Rows are points. Examples show where two turns around zero, p and q, send a point. Where does a point land after both, in the order given? Backwards means that the second turn is done in reverse. Each puzzle has new turns, and all numbers are rounded.
(in the rows, 128 means zero)

Turn p:
[ 88 114] -> [ 90 109]
[106 142] -> [105 139]
[190 128] -> [190 135]
Turn q:
[107 171] -> [107 171]
[143 171] -> [143 171]
[124  83] -> [124  83]
[139  86] -> [139  86]
Where do these land?
q, then p backwards: [146 109] -> [144 107]
q, then p: [112 131] -> [112 129]
p, then q: [151 158] -> [147 160]
q, then p: [80 70] -> [87 65]
p, then q: [151 171] -> [146 173]

Turn p:
[117  66 158] -> [100  64 126]
[173 108 132] -> [160 101 102]
[141 180  98] -> [154 184 124]
[ 74 105 138] -> [ 74 115 148]
[146 149 153] -> [159 126 149]
[117 161  88] -> [122 180 118]
Turn q:
[ 99 156 157] -> [121 175 142]
[107 147 127] -> [124 154 118]
[123 128  71] -> [128 112  73]
[164  61 174] -> [111  72 195]
[147 148 111] -> [156 126 113]
Where do these land?
q, then p: [118 138  81] -> [117 156  89]
q, then p backwards: [127 140 128] -> [133 137 122]
p, then q backwards: [153 175 163] -> [171 159 164]
p, then q backwards: [147  86  84] -> [109 127  67]
p, then q: [ 95 101 184] -> [ 74 122 173]

Turn p:
[144 131 119 103] -> [141 147 135 108]
[121 174 136 132] -> [143 152 122 165]
[128  90 164 114] -> [ 88 123 160 112]
[ 86 178  72 135] -> [156 149  52 149]
[137  75  98 187] -> [131  46 113 110]
[151 121 180  97] -> [108 152 185 125]
Turn q:
[184 154 120 223] -> [148 230 123 174]
[112 143 108 119] -> [120 111 106 140]
[ 91 111 145 113] -> [101  98 149 120]
[139 140 148  96] -> [129 122 116  89]
[114  92 118  89] -> [143  78 145 119]
Where do these land?
p, then q: [ 95 179 163  96] -> [ 82 167  87 153]
p, then q: [108  72  84 174] -> [169  65 164 153]
p, then q: [126 116 139  83] -> [100 114 101 104]
q, then p: [136 152 116  98] -> [143 128 113  93]
p, then q: [137 107 139 199] -> [145 127 199 147]
p, then q: [165 142 127 117] -> [139 151 124  96]
